Every row gives one point. Each copy is the shape, with its points in the same order, turned, moved and blurred by noise. Some copies are also mirrored. Which?

Shape, 6 rows:
[[-30  59]
 [-41  11]
 [ 16  -9]
 [-13  10]
 [ 16 -39]
 [-18 -26]]
Copy 1 (6 x 2):
[[-10  58]
 [-36  14]
 [ 13 -21]
 [ -8   6]
 [  7 -52]
 [-23 -27]]
Copy 1 is: only turned
Copy 2 (6 x 2):
[[-60  35]
 [-14  39]
 [ -5 -22]
 [-16   7]
 [ 29 -29]
 [ 19   1]]
Copy 2 is: mirrored
Copy 3 (6 x 2):
[[-29  69]
 [-46  20]
 [  7  -6]
 [-18  16]
 [  5 -33]
 [-27 -17]]
Copy 3 is: only turned

Shape, 9 rows:
[[ 11  48 -28]
 [  4  -6   0]
 [-30  19  33]
 [ 41  37  -5]
 [ 21 -12  -7]
 [-19 -27 -11]
 [-41  -5  39]
 [ 35  -4 -37]
 [  1 -51 -43]]
Copy 1, 9 rows:
[[  7 -55 -13]
 [  1   2  -3]
 [-33 -15  37]
 [ 39 -35   9]
 [ 33  16  -5]
 [-27  27 -22]
 [-53  20  23]
 [ 43 -12 -33]
 [ 14  39 -59]]
Copy 1 is: mirrored
Copy 2 (9 x 3):
[[ 22  -8 -48]
 [ 10  -1   9]
 [-38 -24   4]
 [ 39 -35 -19]
 [ 28  -1  20]
 [ -6  29  20]
 [-47 -10  21]
 [ 54  13  -2]
 [ 23  61  30]]
Copy 2 is: mirrored

Shape:
[[  3 -33  22  23   9   9]
 [ 14 -33 -33 -22  19  47]
 [ 12  26 -16 -16  12 -44]
 [ -7   4   1  18  -1  41]
 [ 55  45  61  -1   0  11]
 [ 39  16  52 -19  -8 -61]
 [ 11  13  12  20 -46  30]
 [-22 -13 -14   0 -31  14]
 [ 58  22  -1 -14  34 -41]
 [ 19  19  10  29 -23  -9]
 [ 87   8  17 -14  17  -1]]
Copy 1 (11 x 6):
[[ 10  -4  11  13  16  25]
 [ 21  30 -32 -31  -8  61]
 [ -1  14 -21 -35  -9 -46]
 [-13  12 -13  16 -24  36]
 [-38 -35  43 -35 -47   0]
 [ -5  -9  52 -41  -2 -56]
 [  0  15  17  23 -56  17]
 [ 11  49  -4  20 -18  13]
 [  7 -25 -11 -65 -10 -35]
 [  3  -8   8  13 -35 -19]
 [ 17 -38  17 -67 -32   5]]
Copy 1 is: mirrored
Copy 2 (11 x 6):
[[ -4 -33  12   6   8  15]
 [  6 -16 -34 -61  -5  27]
 [ 28  25 -27  15   8 -33]
 [-10   2  14 -19 -15  27]
 [ 48  39  62  -5  27   7]
 [ 54   6  36  29  34 -54]
 [ 19   5  37 -10 -48  15]
 [ -6 -17  -2 -13 -48 -12]
 [ 57  23 -20  20  47 -10]
 [ 30  12  21  23 -22   8]
 [ 78  12   8 -22  45  14]]
Copy 2 is: only turned
Copy 3:
[[-25  -8  11  33  10 -16]
 [ 26 -25 -25  16  33  24]
 [  5  37 -13 -37   5 -40]
 [-16   3 -14  19 -13  27]
 [  6  33  71 -14 -32   8]
 [ -3  22  57 -37 -20 -68]
 [ -2  -4   2  22 -55   8]
 [-16 -24 -32   8 -24  -9]
 [ 31  50  24 -26  24 -39]
 [ -6  29   7  15 -38 -26]
 [ 54  25  50  -1   9 -16]]
Copy 3 is: only turned

Shape (13 x 9):
[[ -5  -6 -61  -3 -71 -23 -17 -31   4]
 [ 37  20  -1  -5  44  -1 -37  37  19]
 [ -6 -31  23  -9   4  35 -40   9   9]
 [ 38  15  26  83 -29 -40  -8  22 -31]
 [ -2  35 -26 -46 -43 -15   3 -15 -10]
 [ 14  34  -1   9  37  19  -3   1 -11]
 [ -4  14 -17  39 -11  -6 -10 -13  23]
 [  1 -12  28   4  45   3  51  38  22]
 [-19  44  -7 -41 -66 -51  -3 -48  40]
 [-23  23 -16   9 -47  13  11  23  20]
 [-55  19 -42 -34 -12 -13  -9   5 -14]
 [ 19  19   4  13  -6 -21 -28  16  -7]
 [ -4  23  -3   8  32 -12 -18   7  23]]
Copy 1 (13 x 9):
[[ 34  30 -56  -3 -85  15 -32 -11 -19]
 [  4  17 -13  10  46 -61 -21   7  21]
 [-32 -18 -29  14  21  14 -22  19  24]
 [-22  27 -31  62 -58 -80  38  16  -2]
 [ 35  40   1 -25 -32   8  -3   9 -44]
 [ -3  13   5  38  30 -29  -8  -7 -18]
 [  4  30 -21  46 -28 -15 -16 -21  14]
 [ 21 -15  26  31  26 -21  37  -7  57]
 [  4  78 -13 -53 -61  19  -4 -35  -8]
 [ 18  41  12  27 -43  19 -13  20  21]
 [ 18  -2  28 -14 -41   5 -45  -6 -18]
 [-10  13 -15  13 -17 -43  -1  12  -3]
 [  5  16   4  19   6 -34 -20 -18  16]]
Copy 1 is: mirrored
Copy 2 (13 x 9):
[[ -8  22 -72  22 -84 -57  -7   8 -31]
 [ 51  32 -40  -9  26  13 -20 -21 -10]
 [ 29 -19   3 -16 -29   6 -53  14  -8]
 [ 45  45   6  63   2 -57  29  37  26]
 [-28  42 -45 -37 -51 -47   7   0 -15]
 [ -6  22 -31  -7  24  14  -6  12   9]
 [ -3  12 -32  43  -9 -26 -14  -2  -9]
 [  8  -7  29 -17   2  28  38 -34 -15]
 [-44  48 -36 -17 -59 -89 -24 -43 -15]
 [-20  39  -5  25 -65  -3   8  -9 -15]
 [-32  39 -32 -31 -42 -14  -4  25 -64]
 [ 30  36 -20   4  -6 -29 -18  14  -5]
 [  8  23 -29  -2  16  -1 -22 -16 -29]]
Copy 2 is: mirrored
Copy 3:
[[  7 -44  -7  11 -59  -6  62 -39  22]
 [ 37  20  22 -53  11  22 -17  27  33]
 [ 18 -26  -8 -15  36  10 -28 -27   5]
 [ 33  23  40  59 -29 -11  -5  44 -18]
 [ -5   6 -21 -39 -38   4  64 -24 -11]
 [ -5  39  18 -17  21  25  11   4  21]
 [  1   6   6  19 -15 -14  15  -6  42]
 [  5  15 -22 -13  68  -8  19  56  19]
 [ -9   3 -26 -36 -63 -70  57 -40   2]
 [  3   4 -55  14 -23   3  25   1  19]
 [-50 -28 -24 -34 -28  21  33  -5  15]
 [ 19   8  21 -10 -19   3  -2  13   4]
 [ -7  13  11 -30   5  -6  -2  14  41]]
Copy 3 is: mirrored
Copy 4 (13 x 9):
[[ 70 -10 -17 -48 -36   8   6  -9 -18]
 [-13   4 -25  25  10  42 -65  -6  24]
 [-35 -33   7 -15  10  57 -30  30 -22]
 [ 54  21  77  34  25  -5 -49  -6 -17]
 [ 15  22 -25 -30 -60  -9   1   0  -2]
 [-23  22   1  32   6  33 -13 -26   1]
 [ 30  13  12 -16  29  30  -3 -14   9]
 [-37 -13  10  49  36   2   7  37  40]
 [ 28  36  -1 -89 -47 -16 -10 -12  42]
 [ 22  39  -6 -27  10  10   9  35 -11]
 [ -2   9 -50 -35  -5 -25   5  -7 -24]
 [ 14  10   9   4   6  14 -52  -6  -4]
 [-14   6  -6   2  26  22 -25 -17  26]]
Copy 4 is: mirrored

Shape, 17 rows:
[[-31 -30  32  21   8  13 -46   3  37  -9  13]
 [-31 -16   7  16  26 -31  15 -22 -11 -33  24]
 [  7  29 -15   2  19  -4 -21  54 -25  12  43]
 [-33  11 -32   0 -25  22 -33 -23 -26 -35  -4]
 [ 49  33 -50  10 -24  25 -22   9  27 -29  27]
 [ 15  37  -9  20 -26 -41  -7   8 -24   4  38]
 [ 34   3 -11 -47 -31 -31 -26 -10  -1 -10  33]
 [-35 -36 -46  10  12 -48 -43  43  10 -19  33]
 [-30 -22   6  24  19 -28 -29 -20  -6  40 -42]
 [ 41  16   9 -24 -32 -24 -39 -13  49 -23  14]
 [  1  26  13  -7 -15  -3 -47  34  53   7  27]
 [  0  19 -48  25  -5  25  15  24  50  35  -3]
 [-33  26  -8 -54 -30   7 -16  -2  -6  27  40]
 [ 30 -38   8  23 -16 -28 -55  37  21  -8  41]
 [-29  17 -41 -12 -43  29   4  38  40  49 -29]
 [ 20 -38 -53 -14  44  15  -5 -13 -16  45 -27]
 [  4 -30  10 -55  38 -20   6  37 -25   9  18]]
Copy 1 (17 x 11):
[[-21 -32  -2  45  34  11 -46  -8  23   8  -3]
 [-10 -34   1   4  25  51   1 -34 -24 -30 -14]
 [  0  18  26 -11  13  16 -18  32 -42  -1  42]
 [-53  25 -23  -6 -16   4 -25 -28  -7 -32 -13]
 [  3  77  -4  -8  -1  39 -27  -3  33 -18  38]
 [ 12   8  15  -9 -41  51 -20  -5 -33  -7  29]
 [ 16  11  28 -31 -27   7  -8 -45  18   3  32]
 [-18 -36 -25 -56  36  32 -36  14  -3  15  17]
 [-24 -19 -14  28   3  23  -8 -25 -34  59 -40]
 [ 16  22  39  -4 -17  32 -35 -39  58  12  14]
 [-15   5  39  16   1  24 -47  17  36  24  32]
 [-31  46 -14  27  10  56  22  33  22  33  27]
 [-54  -4  32   0 -32  -8  11 -19  -3   2  51]
 [ 46 -20 -10  -5  11  16 -58   5  21  19  29]
 [-59  34  -7  17 -28  14  32  44  34  47  11]
 [ -7  40 -31   0  41  -4  44 -33 -30  55  -2]
 [ 16 -22  39 -22  36 -20  34  -5 -24  12  11]]
Copy 1 is: mirrored
Copy 2, 17 rows:
[[-42   7  -3  17 -27  -4 -55  11  22  17 -23]
 [-31  -5  28  10  13  36  13   5  -6  20 -13]
 [ 12  62 -13 -41  -8  -7 -11   2 -23  20  19]
 [-39  38 -16  19 -16  43  -5 -19 -20 -49 -12]
 [ 41  87 -16  32 -33  19  -3 -11  20 -19 -17]
 [  7  53  23  -8 -31  -1  22 -42 -24  19   2]
 [ 41  36  22   2 -29  38 -28 -41 -38   4 -38]
 [ -5  14 -51  12 -34  16  -2  25 -55  46 -11]
 [-35 -32 -16   6   9 -34 -10 -39 -10 -10 -21]
 [ 26  52  24  33 -44   8 -36 -27  -5   8 -71]
 [ -2  57  -9  -8 -51 -17 -44  -8  10  25 -50]
 [ 18  26 -52 -12 -31 -13  17 -11  57  -9 -28]
 [ -3  33  -7 -60 -30  50 -36 -49  -9  -7 -32]
 [ 21  29   2  39 -58 -13 -47   3 -28  47   2]
 [ 12   9 -61 -47 -61 -17  -3 -22  37 -42 -42]
 [ 43 -23 -49  -4  41   2 -16 -27   2 -30   0]
 [ 34 -10  14 -50  11  15 -37  21 -37  13 -13]]
Copy 2 is: mirrored

Shape:
[[-26 -31 -16 -15 -24  -6   4  35  13 -29 -26  10]
 [  0 -27   8 -15  72 -16 -20 -16   8   2  -4   5]
 [ 35   0  15 -11 -17   4  -1  -3  -2  48  43   8]
 [-25 -14 -31 -14  12 -14 -42   5 -91 -26 -26 -15]
 [-17  -1  22  44   9  -9 -36  -2   3 -16 -25  -7]
 [-33  -7  13  13   1 -11  -6   0   1 -34  -4 -78]
 [-10  63   7 -24  58  -5  12  25 -17  95 -18  -4]
 [-14 -32  24 -30 -20  -4   0 -12 -10  40 -12   0]
 [  1 -33 -15   3 -21  22  10 -14   9 -15 -26  15]
 [-32 -18 -13 -20 -10  81  -6  12  15   9 -14  12]
 [ 11 -14  26 -19   1 -15  13  -2 -35 -30  12  18]
 [ -7 -27 -57 -29 -10  -9  -9  -8   4 -34 -10   9]
 [-24  -5 -19  28 -21   2  14  -8 -12 -22 -15 -13]
 [ 45  67  18 -14 -22  -5   2  -7 -21 -25 -26  14]
 [ 33 -30 -20   6 -14  -1  13  13   2 -14 -11 -34]]
Copy 1 (15 x 12):
[[-22 -21 -13   5 -24 -14 -20  23   4 -23 -43  28]
 [-32 -44  22  22  11   2   4 -16  21  -6  45 -16]
 [ 38   7   9 -21 -30  -9  32  15  -5  28  34  -8]
 [  2 -59 -18 -10  41  -9 -49 -38 -65 -28   1   4]
 [  2  -3  -1  52  -3 -23 -12 -22 -13 -41  -1 -21]
 [-17 -15 -13  13  20 -49 -40  14  -7 -16 -19 -67]
 [-65  39  21 -12   6   8  35   3 -77  15  69 -14]
 [ -1 -13  18  -2 -31 -15   2 -19 -23  45 -13  -8]
 [  1 -22 -28   7 -14  19  12  -6  20  -4 -36  -2]
 [-13  17 -15   6 -14  62 -31  14  -4  16 -28   5]
 [ 25 -28  24 -15  25 -17  17  -9   2 -12 -19  11]
 [-18 -43 -51 -23  -4  -8 -15  -7  21 -24 -13  23]
 [  2  -8 -39  16  15 -14   3  -1 -13 -13 -36 -16]
 [ 13  34  13 -47   0 -13  35 -29 -15 -69  -8  -5]
 [  9 -46 -25 -16 -19  -9  11  29  -3 -26 -20 -34]]
Copy 1 is: mirrored
Copy 2, 15 rows:
[[-10 -34  -8 -10   1 -33  10  32  25 -34  14   7]
 [  3  27   5 -16  70 -20 -21   9  36  19 -38  12]
 [ 40 -12  32  46   2   1 -17 -16  16  34  -1 -22]
 [-34 -27 -10 -19  43 -46 -54 -28 -45 -40 -15  18]
 [-11   9 -36 -26   2  -2 -27  32  -8  15 -32  -9]
 [-23   8 -27 -32  33  -1  16  18 -36  -6   9 -46]
 [ 20  62  75  21  -5 -50 -22 -25   6  -8 -67 -42]
 [  8 -36   6   4  10 -28   0 -30  35  10 -23 -33]
 [  3 -17 -37  16   4  -7   9  -8  29 -14   1  16]
 [-50   0  -4  50  -6   8   3  -7  53 -30   2  -8]
 [ 11 -38  22 -11  25  -2   8  -8 -10  10 -15  30]
 [  2  -6 -19  -4  28 -36 -14  -4  25 -29  44  31]
 [-16   2 -35   4  -2 -24  15   2 -21  -6   8   4]
 [ 47   8  26 -23 -36  30 -12 -26 -23 -26 -11  27]
 [ 37  -9 -26  21  37  -8   7  13  -5 -26   8 -13]]
Copy 2 is: mirrored

Shape:
[[-16  29   4  -7  37  -2  16  27 -33  -4  34 -52]
 [  0  38 -17  13  62   1  11  12 -17  21   4 -34]
 [ 18 -19   1 -28 -31 -57 -23  14  -2  13   2  -4]
 [ -1  -1   2  79  33   0  34 -55 -17 -60  14  31]
 [  7  -8   8  13 -11 -23  -2   4  -2  28   5 -11]
 [  7  -6  -1  -5  59  32   3  25  -1 -29  10 -54]
 [-30   3  -7  -8  61  19  19   2   1   4 -13  -8]
 [ 36   3  -6 -12  15 -17  -2 -11  22  10   2  -9]
 [ 40  -3  11 -26 -19 -15  38  15 -10  14 -19   8]
 [-15  -1  17   1  54  36  28   6  10   9  21 -35]
 [  1  -9 -21  69  50  16  10 -35 -34 -52 -17  36]
 [ -2  13 -22   8 -36   9  -1   0  -8 -12   0  -8]
 [  9  42  10  72  45   7  -3 -49 -18 -43 -25   7]
 [ 45 -11 -19  25  11 -18  -1   3 -14  27   5  -7]
 [ 19 -26  36  24 -16 -40   6  32  -9  17 -23 -11]
 [ -1  -1   6 -20  45  24   2 -25 -38  13   4 -45]
 [-17   4 -38 -15  26 -12  27 -13  -6 -22  -1 -73]
 [ 30   3   6 -28 -17 -49 -11  19 -11  14   7   5]]
Copy 1:
[[-35  29   1 -13  43 -22  50  16  -3 -19  49  -7]
 [ -8  27 -17  10  33 -56  26  23  -1 -19  16   1]
 [  4   7   4 -27  20  18 -46 -28  -2  34  41 -20]
 [ 18   7 -11  44  34  59  40  -8  33 -50 -42  38]
 [  1   1  13  11  21   3 -13   6  11  31  27 -10]
 [-31 -19  -9 -23  37 -36  34  17  11 -43   6 -30]
 [-26   4 -10 -16  13 -38  23  18   8 -10 -26  20]
 [ 20   4  11  -7  -1 -12 -10  -8   6  -2   7 -20]
 [ 31   1  -6 -29  -6  18  10  18 -13  40  17 -29]
 [-25 -12  20  -9  17 -34  48  33  23 -18  -9  -2]
 [ 10  -3 -51  32  41  40  19   8   9 -48 -47  40]
 [-24  18 -24  19 -15  33  -2   1   6   7  12 -24]
 [ 14  39 -11  53  50  26  15  10  -7 -58 -51   7]
 [ 33 -19 -13  26  19  -3 -10   9   1   9  29 -12]
 [ 15  -7  11  -6  55  33 -12  16  12  51  14 -35]
 [-30 -16  10  -1  19 -32  31   2 -44 -13   4  -1]
 [-32  13 -28  -5  19 -35  51 -45   5  -7  11 -22]
 [ 19  22  11 -24  13  11 -27  -3  -8  22  49 -19]]
Copy 1 is: mirrored
Copy 2 (18 x 12):
[[ -8  39   6 -18  14  -5   9  36 -64 -17  36  -8]
 [-26  57   9  -8  28   2   5   1 -56   7   3  -5]
 [ 14 -19  -9 -39 -24 -62 -31   9  -7  10  -2  12]
 [-41 -25  24  92  53   1  -6  11 -12 -45 -15  -8]
 [  5   1  16  -6 -18 -23 -12   8 -12  19  -8   1]
 [ 23  20 -17 -15  51  25  -5  14 -63 -14  10 -10]
 [-32  11   5 -24  36  36  -3  -9 -36  -1   7   2]
 [ 16   6  10 -13  23 -32 -20 -26 -19   9   0  13]
 [ 15 -17   3 -20 -13 -30  25 -16 -16  -4 -10  50]
 [  7  14  26 -11  39  45   6   5 -47   5  26 -10]
 [-53 -13 -10  76  52  17 -22   2 -29 -34 -39   7]
 [  8  13 -21  15 -21  -6 -16   2   2 -25  10  11]
 [-34  31  34  63  48   3 -29   0 -20 -56 -44   1]
 [  5   9  -6  21   2 -36 -10  -8 -37  31 -24  12]
 [ 18 -19  14 -19 -16 -31   8  32 -11  12 -50   4]
 [ -5  14  15 -13   3  19 -20 -18 -84 -17  12  -3]
 [ -6  18 -26 -19  18 -11  11 -22 -46 -34  29 -48]
 [  7  -6   2 -30 -13 -63 -18  10 -17   8   0  37]]
Copy 2 is: only turned
Copy 3 (18 x 12):
[[-25 -10   7 -11  33  27  22  24  -9  -7  25 -37]
 [  9   5  -2  -3  61  36   0   3 -14  26  -1 -50]
 [  8 -45  28 -18  -8 -55 -23  15 -23  22  18  20]
 [ 33   9  -4  55   2  31   1 -95 -36 -34  50 -13]
 [  9 -27  30  20  -8  -8 -14  18 -24  30  19  -3]
 [ -3 -45 -15   9  56  29   6   8  30 -20  17 -34]
 [ -3 -35  -1   5  50  46  -1 -30  10  25  -5 -16]
 [ 44 -28  13  -7  23 -20  -2 -10   0  24  17 -16]
 [ 60 -42  21 -17   1   0   9  28 -29   7  -5  23]
 [  1 -49   1  22  35  54  16  -6  14  20  27 -35]
 [ 25  15 -26  33  22  42 -26 -90 -31 -37  19  -3]
 [  4   0   8  11 -23  -6   7  -3  -5  -8 -14   4]
 [ 33  39  35  46  40  31 -18 -72  -7 -42  25 -31]
 [ 48  -7  -3   9  12  -2 -35  11 -33  24  23 -20]
 [ 23 -44  39  35  14 -13 -24  32 -53   0  17  14]
 [ -1 -27  15 -19  22  48 -20  -6  11  -1   1 -55]
 [-19 -45  -7  -3  21  -4  18 -21  -5  -3 -20 -68]
 [ 19 -24  28 -23   8 -39 -13  21 -27  24  24  16]]
Copy 3 is: only turned
Copy 4, 18 rows:
[[ 10  30 -26 -32  36  42 -12  31 -24 -40  47   7]
 [ 18  43 -41  -9  40  30 -17  22 -31  -5  18  -4]
 [-13 -34  15 -41  19 -25  -1  42  14  19   7   3]
 [ 37  19  -8  73  13 -39 -46 -25 -32 -42  31  39]
 [-10 -11  12  -5  13  -7 -13  28 -19  18  28 -10]
 [ 41   3 -14   2  39  62 -12  15   0 -50  13 -21]
 [  9  13 -35   8  40  40  16 -23 -32 -17   4  -1]
 [ 24   6   7 -12  32   1 -16  10  10  27   6  -4]
 [ 35  -8  11 -33 -16  -6  28  17 -20  18  13   2]
 [ 24  12  -5   9  44  57   7 -17 -33 -25  41 -10]
 [ 42   3 -37  70   1 -23 -44 -20 -37 -37  -4  26]
 [ -4   2 -15  -3 -30   1 -17  11  19  -4  32   2]
 [ 21  46  -8  54   5  -2 -75 -14 -36 -27 -15  23]
 [ 34  -9 -16   9  14 -10 -26  38 -22  32  22 -19]
 [ -6 -26  32   9   4 -14  10  57 -37   8   3  -7]
 [ 25   1 -20 -32  27  37 -35 -18 -39 -26  16 -31]
 [ 18  40 -33 -23  31   6  -3  11  12 -52  27 -42]
 [  6 -18  11 -46  18 -18  -5  42  -1  22   6  16]]
Copy 4 is: only turned
